Rows are points. Any point is a mix of the corners, with weights that add up to 1. It lies inside the corners' shape when no weight is negative. Is each point inside? If not, which corners have a negative weight?
(in the rows, 128 means zero)

Corners:
(1): [113 150]
(2): [160 153]
(3): [ 84 100]
Points:
[ 89 106] => inside
[154 157] => outside (3)
[103 142] => outside (2)
[143 158] => outside (3)

Corners:
(1): [ 79 101  53 147 178  75 165 125 111]
(2): [100  83  62  66 114  71 160 148 104]
(3): [105  96 190  63  63 113 102  75  74]
(4): [121 174 101 176 123 163 150 105 124]
(5): [ 78 135 131 116 114 174 126  72 136]
(6): [141  68  97 117 145 115 168 120 111]
(7): [ 88 128 133 188 126 137 131 139 158]
(8): [109 102 104 133 115 110 102  99 160]
(9): [121 121  88 140 160 145  99 145 137]
(10): [107 187 176 172 158 149 116 100 173]
Points:
[ 96 123 114 134 123 127 143 103 129] => outside (9)
[107 117 110 125 130 116 131 119 136] => inside
[ 97 128 125 164 129 133 133 127 146] => inside
[122 109 133 140 137 124 138 112 109] => outside (2, 5, 8)
[ 99 126 128 156 126 130 125 119 147] => inside
[ 98 123 127 157 120 146 135 116 112] => outside (2, 8, 10)
[ 92 115  79 145 156 104 150 119 120] => inside
[110 114 111 144 127 121 129 119 136] => outside (5)

Corners:
(1): [ 93 163 132  83 123 169 146 120  88 117  98  74 168 169 112 137 111  85
 149  78]
(2): [128 144 134  87 136 137 175 137  98 146  91 107  53  87 138 166 137  67
 126 125]
(3): [ 75 113  75 156 108  82 164 125 154 141 134 102  96  61 117 149 111 108
 185  87]
(4): [121 113 180 190 108 141 113 157 137 144  95 157 184 183 158  87  90 116
 143 165]
(5): [166 120 159 140 152 141  96  99 111  90 134 137  97  99  85 171 125  73
 100  91]
(6): [ 77 153 132 119 108 174 139 146 160  86  81 135  92 166  89 148 110 122
 125 148]
(7): [ 98 140 137 132 140  90 167  93 118 127  81  85 104  99 188 139 126 141
  90 158]
(8): [125 110 162 106 159 167 143  92 171 114  97 127 157 172  82 134 110  79
 110  81]
(9): [103  87 138 120 158  99 123 135 130 107 182 119 147 106 154 104 170 152
 151 119]
(10): [120  90 121 158 108 148  66 104 163  91 204 107 179 132 205  79 133 158
 178  89]
(11): [152 110 174 132  80 186 158 133 109 112 172 169 137 202 125 101 148 106
  98 138]
(12): [134  92  95 115 118 111 141 143 105 107 101 116  93 138 165  98 149 102
 116 129]
(13): [ 85 144  68 102 110 143 138 154 120  90 150 166 182 143  84 104 105 137
 138 135]
(14): [128 130  86 111 169 164 185 124 135  81  82  73 157 192  88 125  94 112
 158 166]
(15): [167 123 181 128 139 117 104 130 125 164  86 119 165 112 138 139 142 125
  72 183]
(16): [119 145  91 114 170 111 154 145  69 144 145 113 111 108 155 123 146 144
  95 126]
(17): [ 64 158 100 119 111 168 107 122  62 162 172  81  64 103 178 101 153 100
 164 114]
(18): [113 160 122 136 180 140  99 162 142 144 192 119 103  87 113 124 164  84
 108 104]
(19): [ 96 121  71  91 110  88 139 158 153 103 120 133 136 165 100 141  69  80
 122  86]
(20): [155 139 181 159 115 126  99 103 159 131 168 128 120 105 141  90 142 156
 142 109]
(21): [147 109 163 152 146 124 158 134 110 129  83  94 116 114 146 107  96 118
 100 153]
Points:
[122 122 133 128 136 126 135 128 131 117 124 119 134 128 133 122 128 118
 121 127] => outside (17)
[107 124 118 126 128 128 137 127 124 128 143 115 143 140 147 108 131 123
 133 122] => outside (2, 5, 6, 21)
[117 139 135 124 125 135 147 131 113 121 111 115 124 135 118 132 111 115
 126 131] => outside (8, 10, 12, 18)
[110 127 120 118 129 130 148 139 123 129 125 116 123 131 122 122 128 110
 135 123] => outside (5, 7, 10)
[105 132 134 113 124 146 151 124 117 120 102 113 133 144 113 137 111 100
 129 133] => outside (10, 12, 16, 18, 20)
[111 118 117 118 121 140 143 135 119 113 126 122 131 143 122 127 120 108
 137 118] => outside (7, 18, 20)
